Rows are points. Each table stands for the endless flat space through its points: a line for two points, a plane for three, and so on. Write the one point that lies in both, or say that there is none.

First (2 x 4):
[[-17  20 -18  11]
 [  3  12  -6  -9]]
Second, 2 rows:
[[-7 21 -5 -8]
 [-7 19 -8 -2]]
They share: no point

First, 3 rows:
[[-12   9  35  -7 -40 -13]
 [-11   5  34  -9 -36 -12]
 [  5  17  10  11 -16 -28]]
Second (2 x 6):
[[  5   5  19  -4 -14 -16]
 [ 17  15  15  -2  -4  -8]]
They share: no point

First (2 x 8):
[[ 19 -16   2  12  -8 -11  -5   4]
 [  3 -20  22  -8  12 -11 -17  -4]]
Second, 3 rows:
[[  3 -12   2   6  -2 -21 -23   2]
 [ 15 -21  17   0   4  -6  -5  -1]
 [  3 -15 -16   9  -2  -9 -20  -1]]
They share: [ 11 -18  12   2   2 -11 -11   0]

First, 2 rows:
[[  0  17  -4 -15   7  14 -31  20   7 -27 -34]
 [-10  17 -29   0   7  24  -6   5  -8  -2  -9]]
Second:
[[ -9   5 -19   3  -1  35 -12  20  -5   4  -2]
 [ -7  10 -18  -1   0  30 -15  18  -4  -1  -8]]
They share: no point

First, 3 rows:
[[ 39  25  -1   1   0   6  21 -16 -36  -5  10  -6]
 [ 11  11 -14  22  19  -3  13 -19  -9 -20   3 -15]
 [ 12  17 -21  24  14   4  18 -24  -8 -23   6 -30]]
Second, 3 rows:
[[ 33   5 -24   1  18   2  16 -26 -22 -15   2  -1]
 [ 20  12  -7   8   8  -1   8 -15 -23 -25   9 -15]
 [ 23   5   2   1  -1   4  -2 -10 -33 -41  23 -29]]
They share: no point

First:
[[-30 -33 -18 -34   6  22   4 -19   2  12 -18 -21 -21 -17]
 [  7   7 -11  -9  32  14  -7  20 -26  23  10 -13  -7 -23]
 [-21 -18 -24 -19  18  31  -8  -1  -4   9 -12 -30  -3 -29]]
Second, 4 rows:
[[-11 -25 -10  -9  30   4  11  -8  -7  29  -6 -13 -10  -3]
 [-11  -7 -10 -35  23  21  -4   2 -25  15  13 -24 -29  -2]
 [-13 -13  -4 -23  27  11  -4   0 -11  25  -9  -8 -15   2]
 [ -7 -15 -30 -31  17  27  14  -6 -33   7  39 -46 -39 -32]]
They share: no point

First, 4 rows:
[[-28  12 -27  -6 -16   2  -1 -17   9   7  -4 -36  33 -39  12  22  11 -40
    8  15]
 [ 20  21  11  -4   9   2  -6 -25  -2 -12  23 -16  -1 -14   7  25  15 -13
   24   7]
 [-22  15 -32   0 -21  -2  -4 -14   6   6   2 -33  28 -44  17  27   7 -39
    3  19]
 [-22   0  13 -25  14  33  21 -49  16   1 -13 -43  28  -9   2   2  37 -29
   53  -6]]
Second, 3 rows:
[[ -7  15   2 -30  16 -15 -22  -5   0   8  11  -6   2 -31  13  23  30 -20
   34 -10]
 [ -8   8   6  -2  16  -6   1 -18   5 -15  23 -23   6 -11   6  28   5 -10
   11  -3]
 [ -2  10  10  10  12   4  11 -28   7 -25  23 -33  14   1  -4  26  -5 -10
    1   7]]
They share: [  2  18   8 -12  10   0  -7 -20   3  -7  11 -21  14 -13  -2  20  15 -20
  19   5]

First (2 x 24):
[[ -5   6  11   7  18  -9 -21   9   0  10 -29  15  -3 -14 -21   9   2   6
  -14 -26 -10 -22  35  14]
 [ -1  14   3   9  10  -3 -15   9   0  14 -19   7  -9 -12 -17  15   0   4
  -16 -22  -2 -14  25   8]]
Second (4 x 24):
[[  7  10   1   7   7   6  -6  16  -3  23 -15   4 -13 -12 -14  19   1  -5
  -22 -13   6 -10  20  13]
 [  3  20   7  10  13  -9  -9  19  14   9   7   8 -36  -4  10  42  12  -3
  -16 -19   3 -15   8   2]
 [ -9  12  15 -20  -7   9   9  17 -16  13 -21   0 -10 -32 -22  16   2 -23
  -36 -15  13 -21  32  16]
 [ -2  27  10  10  14 -17 -11  18  21   0  16   9 -45  -2  19  51  16  -1
  -13 -24   1 -18   4  -5]]
They share: [  1  18  -1  10   6   0 -12   9   0  16 -14   3 -12 -11 -15  18  -1   3
 -17 -20   2 -10  20   5]

First, 4 rows:
[[-28   2 -17 -16  37 -11  17   2  12   9  30   1   9  -9   0 -17   1 -33
    6  -5  -5 -26 -20   8]
 [-24  11  -3  -5  17   7  21  -4  21  -5  20  -7   6 -17   7  -1  -1  -9
   -5 -10 -12 -11 -10 -12]
 [-16   1  17 -19  25   3  13 -24  11   7   8   9 -12  -1   1  15   3  -9
    9  -8  -6 -17   2  -4]
 [ -8  23   5 -18  -6   7  22 -28   9 -16  -5   9  -9  -7  11  15 -15 -12
  -19 -18 -16  -5  -9 -35]]
Second:
[[ -1  27 -11  16  14   6  28 -16  46  32  -3   5 -22  15  -3  11  21  -5
   -9  14 -37   7 -35 -19]
 [-28   0  -4 -31  16  -9  19 -17  -6 -14  23   8  10 -20   6  -3 -17 -30
    6 -25   3 -30   0 -10]
 [  0 -11  -4 -22   3  -7  28 -23  16  -3   6   4 -19 -12  13  18 -15 -37
   -8  -1  -9 -13  -9 -19]
 [-26  32   4  -4  44  11   3   4  21  12  12   0   3  10  -3 -14  16   0
   -9  -1 -17  -8 -25   6]]
They share: [-19   9  -3 -17  20  -2  18 -13  11   0  14   5  -1  -7   4   0  -4 -21
  -2 -10  -9 -17 -12  -9]

First:
[[ 13  17  -8 -16  11   5  31   1   6  14  -4   3  46 -15  30  -2  -9  14
   11 -21   9  25 -10  28]
 [ 20  36 -20 -18  -4  -5  19  21   5 -21  15 -31  25   1  13 -21 -31  23
   21 -33 -21   9 -29   3]
 [ 12  26 -11 -11  -6 -15   2  24   0 -25  17 -33   8  13  -6 -20 -36   7
   20 -23 -21   3 -19 -13]
 [ 15  21  10   7 -14 -15  -6  31 -10  -6  15 -16   0  21  -2  -6 -16   3
    6 -13   9  19 -14 -22]]
Second, 4 rows:
[[ 16  10  -7 -23  -2   2   8  27   4  -3   3 -12  40   0  38  -7 -25  30
   -3 -29  12  21  -7 -25]
 [  4  34 -20  10 -14 -16  -6   7  19 -21  14 -14  24   1   9  10 -16 -16
   -4 -17  25  26 -11  -2]
 [ 20  10  22  -4   8  -4  26  17 -23  21   4  -8   2  11 -11 -20  -8  12
   32  -9 -17  10 -13  22]
 [  6  28 -14 -18  -6 -10  -2  27   7 -15   6  -2  40   3  41   4 -30  10
  -10 -25  19  30 -21 -32]]
They share: [ 13  19   0  -5  -2  -7  10  17  -2   0   7 -10  20   5  10  -6 -16   7
  10 -17   5  19 -12   0]

First, 4 rows:
[[ 18   0  -6  -2  29  -6  12  13  12 -21 -27 -12 -13 -26  -1 -24  15  10
  -13 -25   9 -10  15   5]
 [ 22   6  21  -1  32 -26   5  15 -11  -8  15 -27 -24 -30  34 -16  20  26
  -25 -23  21 -12   7 -27]
 [ 16   2  35 -19   8  -6 -15  19   9  26   3  13 -18  -4  34   0  10  24
   -7  19   1  10 -33 -13]
 [  6   1  13 -11  11  16  -1  21  28  11 -39  26  -1  -1  -1 -13   1  12
    2  14  -1   1 -20  18]]
Second, 4 rows:
[[  0 -10  26 -12  -1  -7  -9   2 -22  -3 -13   7 -53 -47  37 -14  14   9
  -11  24 -16  -8 -10   4]
 [  8   1  34  31   9  26 -10   0  14  14  -4   2 -19 -21  26 -38  -7  16
   14   9  24 -18 -48  -1]
 [ 22  -6  18   8  25  11   7  16  20  25 -13  -9   3  -7   3 -14  -4   5
    3 -12  22   2 -20 -12]
 [ 32   3  -1 -17  41  -9  17  34  33  13 -21 -10  23  11 -13   0   9  13
  -14 -32  20  12   9 -13]]
They share: [ 15   2  14  -8  20  -4   1  17  11   1 -15   1 -13 -15  14 -14  11  17
 -10  -4   7  -3  -7  -2]

First:
[[ -2 -16 -18   4 -35 -23 -14 -12  20 -24  -4  -4  10  40   8 -33  -1   2
  -14 -13  17  34  10  -8]
 [-18 -19   5  18 -20  -9   7   9  -3 -13 -15   3  -5  17  14 -18  -7 -20
   -4  -2  19  19   6  -7]
 [-12 -15  -5  10 -26 -17  -1   1   9 -19 -11  -3   3  27  12 -24  -1  -8
   -6  -8  17  25  10  -7]]
Second, 2 rows:
[[ -9  -3  -7  23 -13 -29 -11   4  29 -32 -22 -30 -11  13   4 -33  -8  -5
   25 -12   7  20  32  -2]
 [-33 -15  17  -7 -19 -11  19  10  -1 -20 -10  -6  25  37  34  -9  22   1
   -5 -12  13   8   8 -14]]
They share: no point

First, 2 rows:
[[  6 -18 -10  10 -16  -7 -18   8 -15  13 -11  -1   3   0  -7  11  -2 -17
   -7  15 -10   4  15  -2]
 [-12 -15 -22   4 -31  -4 -12   2 -30   1 -23  -7 -12  -3 -22  11   7 -20
  -16  12   5   4   0 -11]]
Second (5 x 24):
[[ -5 -26   5   8 -14  20  -9  23 -36  11  -8  14 -21  -4  -3  -4   6 -18
   -6   0  -5 -21   8 -14]
 [ -8 -11 -26  -6 -24 -11 -21  -1 -26  22 -35 -15  20   9 -12  39  19  -8
   -2  12 -29  16  14   0]
 [ 12 -11 -21  15 -11   3 -16   0 -43  14  -4 -12 -13  14 -31   9   5 -32
    4  -2 -17   6  33 -26]
 [ -9 -18   0   3 -11  26 -10  32 -39  17   5   5 -28   5  -4   2  14 -20
    0   4 -15 -25  21 -12]
 [-22 -17   9 -22 -29  11 -17  31  -6   7 -20  14  -4 -19  19  14  16  -7
  -14  28  -2 -24  -9  18]]
They share: no point

First:
[[ -2 -16 -10   0  19   2   8 -17 -22  -4  -4 -23  18 -26   4  25 -12  23
   -4  24  -2  -1   0  -3]
 [  2  14  28  24  30  10  19   3  11   8  20  13  -3   1  32  24  -1  -7
  -40  12 -50 -28  20  -1]
 [ 16  -8  17   5  26  -5  -1  16  -5   8  15  -3 -19  10  42   9 -20 -10
  -20  10 -30  -7   8  11]
 [  2 -38 -24  -8  13  -6   0 -19 -32 -10  -6 -43  18 -32   4  13 -22  27
    8  34  16  13 -20 -11]]
Second:
[[  6 -25  -9  -5   5  -2  14 -19 -19   8  -9 -27   8 -27   5  30  -9   9
   -3  24 -24 -17   9  -9]
 [  3 -10   8  11  23  10  21 -26 -32   6   2 -15  24 -31   2  26  -8  22
  -15  38 -10 -13  18  23]
 [  3  -6   4   7  29   6   9 -10 -20  -2   6 -13  14 -17  14  18 -14  18
  -13  24  -6  -1   4   9]
 [-20 -13  -4  17  28 -11 -15  13   2 -19  16  -4  -2   2  32  15 -14  16
  -23  12   5  12 -17  -8]]
They share: [  2 -13  -2   3  21   1   7  -9 -16  -1   2 -17   9 -17  14  21 -13  14
 -10  21 -11  -4   2  -1]

First, 5 rows:
[[-16   9   4  -4 -13  -8  -1 -34  34  -2   7  -1 -18   3   5   2 -16  16
   -6  14  20 -19   9   5]
 [-15  30  12 -13 -31   2   7   1  18   7  28  13   9   3 -17  27 -22   5
  -31  -7  24  -7  22 -18]
 [ -1   7  27   6   3  -3   3 -27  15 -33  10 -35  -4  23  -6 -21  -6  10
  -14   8   9 -18 -12  10]
 [  5  21  28   6   6  -8  17 -40  21 -32  25 -13  -1   7 -12 -14 -26  15
  -11  19  26 -21   7  -3]
 [-13  18  25  -1 -28  -5  -1  -4  10 -14  19 -19   6  33  -7  -4   2  10
  -18   8   5 -22   3  -7]]
Second, 2 rows:
[[  2  20  20 -10  -5   7   8 -22  13 -25  13 -10   5  20 -15  -5 -10  18
   -9   4  18 -25  10  -1]
 [-18  20  20  10 -20 -18   8 -17  28   0  33  -5  -5  -5  -5  10 -30  -2
  -34   9  23   0   5 -11]]
They share: [ -6  20  20  -2 -11  -3   8 -20  19 -15  21  -8   1  10 -11   1 -18  10
 -19   6  20 -15   8  -5]

First, 2 rows:
[[  1 -15 -25   8   5 -22 -25  -3  -2  16  -5 -16 -18  -4 -17 -12 -27   2
   10  -2   5   3  22 -28]
 [ 21 -10   0  28   5   8   0 -23   8   6  -5  14   7  -4   8   3  -2   2
    0  23  15  28   7  -3]]
Second, 3 rows:
[[ -8 -18 -22  30  24 -17 -28   1   2  -5  -2  23 -24  -1   9  17  10   4
    2  35   1 -10   2  -8]
 [ -4 -13 -23  28  23 -16 -24  -5  -1  -1   0  18 -21  -3   4  13   5   5
    7  29   6  -5   4 -11]
 [  4   0 -29  30  27 -17 -14 -19  -9   3   8  14 -20  -9  -7  10  -1   9
   22  22  21   0   5 -15]]
They share: no point

First, 4 rows:
[[-20 -21 -19  18  -4 -11   2 -12 -23  19  16   1  12 -16  12 -23  -7 -39
    2  15   9  10 -12  -7]
 [-30 -15  -9  22  -2 -11  14  -8 -17  37  22  19  18  -2  14 -29 -17 -57
    6  13   5   0 -14   1]
 [ 15   1 -14  21 -15  14 -24   6  -1  10  -7  -3 -11   7  16 -20   3   0
   10  -4  -9  20  -6   4]
 [ -5 -16 -26  25 -12 -18 -17  -2 -33   1  18 -10  14 -16   4 -20   6 -21
   13   2   8  20 -17 -16]]
Second (4 x 24):
[[-12 -19   3 -11 -17  -2 -17  12 -42  20 -27  20 -16  18  10 -54   4 -35
    1  18  23  18 -10  -2]
 [ -4 -26 -24  25 -34   4 -21 -13 -14   4  -1  -6  -2  -1  19 -22  -5 -18
    0   1 -16  27  -7  -3]
 [ -8 -15  -8  31 -35  16 -44  -8  -6   8   3  -2 -22 -10  28 -24 -11  -8
   15  -4  -3  43  10 -14]
 [ 12   5 -32  55  -1  13 -24 -15  19  10  29 -19  10 -26  25   2   7   3
   23 -21  -9  13 -14 -12]]
They share: no point

First, 3 rows:
[[ 12   1  -7  30  -6  14 -30   1   3 -36 -32 -15   6   0 -21  17   4 -16
   20  18 -18  24  12   2]
 [ 18 -16   0  24 -25   2  -7  -2 -13 -18   8 -38  25   4  21   5  15  12
   35  21  17  -6   6  12]
 [ 15 -12   1  27 -20   5 -11  -2  -8 -24   3 -37  23   5  15   8  14   7
   35  21  13  -3   6   7]]
Second, 3 rows:
[[ 26 -21 -21  28 -28   0 -16  -4  -1 -23 -25 -17  17  -4  -3  16  -3  -5
   20   6 -15   7  12  30]
 [ 19  -1  -2  11 -11   5 -20  11 -20 -10 -11 -22   4  -1  -9  -2  15   1
   24  28   0  25  10   9]
 [ 30 -11 -19  12 -12 -10 -18  16  -3  -9 -23 -27   3   0 -21   2   1  -7
   32  12 -15  21   6  32]]
They share: [ 21 -11 -10  21 -21   5 -18   1 -12 -18 -17 -18  12  -3  -3   8   7  -1
  20  18  -6  15  12  17]

First:
[[ 27  26  12  -8  17 -34 -20   9  21  15  31 -24  25 -29   9   2 -18 -19
   12  12  30  12  24   3]
 [ 11   9  18 -22  30 -27   5 -14  29   6  24 -20  33 -31   8 -42 -14 -17
  -14 -14  31  10  -8   0]
 [ 21  11 -12  -8  14 -33  10 -23  47 -11  11  -8  44 -19  27 -24 -28   9
   -8  -1   6  18   0  -6]
 [ 13  18  38 -24  37 -28 -12   5  11  25  41 -32  21 -41  -7 -32  -4 -39
   -2 -10  52   4   4   9]
 [ 11  23  29  -9  -2 -18 -28  11   4   8  23 -33  -2  -9 -11  13  -6  -9
   -7 -27   5  25 -20  -9]]
Second:
[[ 12   9  18 -27   8 -25 -17   8  25   4   9 -29  27 -19   2 -24 -11  -1
  -16  -3  13  15  -6  -2]
 [ 13  11  17 -23  10 -23 -15   5  23   5  11 -25  24 -19   6 -19 -16  -7
  -14  -3  15  16  -2  -7]]
They share: [ 14  13  16 -19  12 -21 -13   2  21   6  13 -21  21 -19  10 -14 -21 -13
 -12  -3  17  17   2 -12]

First, 5 rows:
[[ 45  39   8   7 -35  36 -10   5  -5   4  -4  11   8 -33  -4  18  -3   2
  -18 -52  63  28  33 -11]
 [ 33  21  -1   7 -20  21  -1  11   1  -5 -10  -7   8 -24  -4  33  -6  -7
  -33 -43  57  34  24 -17]
 [ 18   9 -10  15  -4   1  16  15   7 -16 -17 -19  18 -21   3  48   1 -17
  -45 -33  52  42  13 -25]
 [ -2  23 -21 -26  -5   1   7  19  -2  16 -10 -12  -6  -1  -9  16  24 -22
   -5 -18  12  14  20 -16]
 [ 25  23  -6 -14 -35  23 -16  11   0  13   9   0  -8 -22 -20  11  -5  -2
   -7 -30  33  18  21  -8]]
Second (4 x 24):
[[-25   7  -8 -27  -1 -11  -9  23  14  33   8 -23   2  -6  -4  19  40   1
   -4 -30  43  14  -4 -14]
 [  9 -12 -25 -35  13  15  17  20 -16  12  11  17  12  22 -18  38  13 -23
    4 -20  18  41  10  -6]
 [ -6  -2  -5 -32   5   5   7  15   5  27  10 -20   6   1 -16  21  32 -20
    2 -21  33  26   1 -17]
 [  9  10 -29 -19  -6   6   8  21  -9   3  -2   9   2   3 -11  31   5 -16
  -10 -20  14  28  18  -9]]
They share: [  4  17 -18 -16 -12   2   4  17   2   9  -4 -12  -2 -10 -11  21  13 -17
 -12 -19  20  20  15 -16]

First:
[[ 30  41  -5  52  40 -39 -14  12  23 -35 -17  47  25 -23  43 -21 -13   6
   37   7   2   4   5   5]
 [ 22  39  -3  53  48 -33 -13   0   3 -41 -15  33  31 -16  32 -23  -5   7
   47  -5   4   0  -8  12]
 [ 38   5 -25   4   4 -26  11  11   7 -12 -12  35  13 -27  41   5 -40 -22
    9 -25   4  -3  13 -23]
 [ 36  19 -37  10  -4 -22  29  37   9 -10  -4  17  37 -15   7   5  -6 -14
    3  -5  20 -13  35 -55]
 [  8  -2  -6  -8  -2  -7  16 -13 -10  -2 -20   3   0 -13  18  18 -18  13
   11  -9  25  25   1 -15]]
Second (3 x 24):
[[ 21  18 -20   7  10 -28   4   1   0 -20 -13   8  18 -15  13   9 -11  -1
   12 -18  19   6  11 -27]
 [ 13  10 -16  13  10 -18  12  -1  -2 -16 -23  18  14 -15   7  -3 -15   3
   22 -16  17   0   1 -21]
 [  9   2  -6  25  14   4  30   3 -14  -8 -23  26  20 -11  13 -15 -13   9
   38  -2  15  -2  -9  -5]]
They share: [ 19  14 -15  13  12 -17  13   3  -6 -16 -13  12  21 -13  16   3 -10   2
  20 -11  18   5   6 -19]

First (4 x 24):
[[ 13  33   2 -28  24  -5  18   0  30  22 -22  -5   6  -2  32 -11  35   9
  -21  12  29  17  -2 -28]
 [ 20  17   5 -26  14  -4  15 -18  11  24 -28  -7   7 -13  34   5  42   6
  -24  13  24  15  -7 -27]
 [ 27 -15  22 -18 -16  19  -6 -26 -18  -4 -42 -17  -2 -14   0  11  17  -7
  -27   2  15  -3  -2 -12]
 [  4   5  -4  -7 -16  23  -6 -29  -2  13 -20 -11  14 -20   8  12  26  25
  -20  -5  14  -9 -22   0]]
Second:
[[ 14  26   7   1 -12  24   1 -27   5 -14 -24 -10   9 -19  27   3 -10  32
    0  26  29   5 -16 -15]
 [  0  19  -6 -18  -7  19   7 -11  10   5 -26 -17   9  -7   1 -15   7  10
  -21   6  17  -8  -5  -5]
 [ 12  24  -2 -20  -4  37  19 -17 -10   2 -40 -23  12 -28   1   7   5  28
   -9  16  31 -16  -2 -28]
 [  4   9   5  -4  -2  14  -8 -10  12  -6 -22 -12   3 -10  11  -9  12  18
  -24  -2  20   6 -12  -7]]
They share: no point

First, 5 rows:
[[ 20   9  19  17   1 -11  -7  17  17  14 -12  21  19 -18 -24  -2 -28 -14
   22   8 -15   3  25 -23]
 [ 14  -1  16  13   4   1  -3 -18  -1 -19 -26   7   4 -13  -3  24 -10   3
  -16  16 -33 -39   3  20]
 [ 21  10   2   9   2  -1 -20  -2  22 -11 -32  27   2 -30  -5   2  -7  -7
   -4 -10  -4 -23   7   8]
 [  0 -19  13  23  17   7  29  21  -7 -12 -12 -15  53 -14 -30  -6 -26  12
   16  20 -15  -9   5 -23]
 [  2 -16  12  20  14   7  22  13  -6 -15 -15 -11  43 -14 -24  -1 -22  11
    9  18 -17 -16   4 -13]]
Second (3 x 24):
[[ 12  15  30   7  -4 -12 -10 -12  -1  -6 -27  -6  -1 -30 -28  14  -3   2
   -6  21 -18 -18   3   6]
 [ 13 -20  -6  28   3  14 -10  20  17  -2 -12  34  39  -9   3   3 -32 -11
   24  -2  -8 -21  29  -9]
 [ 17   0  10  12  11  -2  10   8   9  -6 -12  14  19  -5 -13  -1 -28  -3
    4   6 -28 -13  13  -9]]
They share: [ 14   1  14  14   3  -2  -3   3   7  -5 -18  11  16 -16 -15   6 -19  -3
   5  10 -19 -17  13  -3]

First, 4 rows:
[[-18 -17 -38 -16  12 -20  24  12 -39  -8 -14 -14 -33 -12 -36  19  -5   1
  -30  -6  -3 -13  17 -12]
 [ -8 -39 -34  -2  14  -9  18   6 -33  -3  -6  -8 -15 -14 -37  29 -16  16
  -48 -19   7 -18   9   0]
 [-14  -9  -4   4   2  -9  36 -12   3  27   0  10 -45  22  -1   5   8  -2
  -24 -13  13 -24  45  18]
 [-13 -32 -44 -13  14 -17  19  14 -45 -12 -14 -16 -22 -22 -45  28 -13  10
  -43 -13   0 -14   7 -12]]
Second:
[[-28 -13 -21  -7  -2   1  16   6 -35  11  12   4 -14   5  -1  27  -2  23
  -14   7  -8 -13  22  16]
 [ -5 -37 -13  26  15 -20  19 -27 -31   6  14 -13 -25  10   0  14 -43  14
  -20  -3 -23  -5  19   4]
 [-27 -19 -11   2  11   4  19  -3 -27   4  28   9 -15  12  10  34 -27  20
   -8   5 -11 -21  25  16]
 [-31   3 -31  -4  17  14  45   3 -19 -26   6  -5  -5  12  -6  22 -11   0
  -34  15  15 -27  41  -8]
 [-20 -11  -2 -11  36  -1  12  10  -5   0  22  17 -25  19 -15  26 -21  -1
   -3 -12   2 -28  18  12]]
They share: [-16 -13 -19  -2  18  -8  20   1 -21   0   3  -3 -21  10 -18  14 -10   4
 -21  -3  -1 -14  21   3]
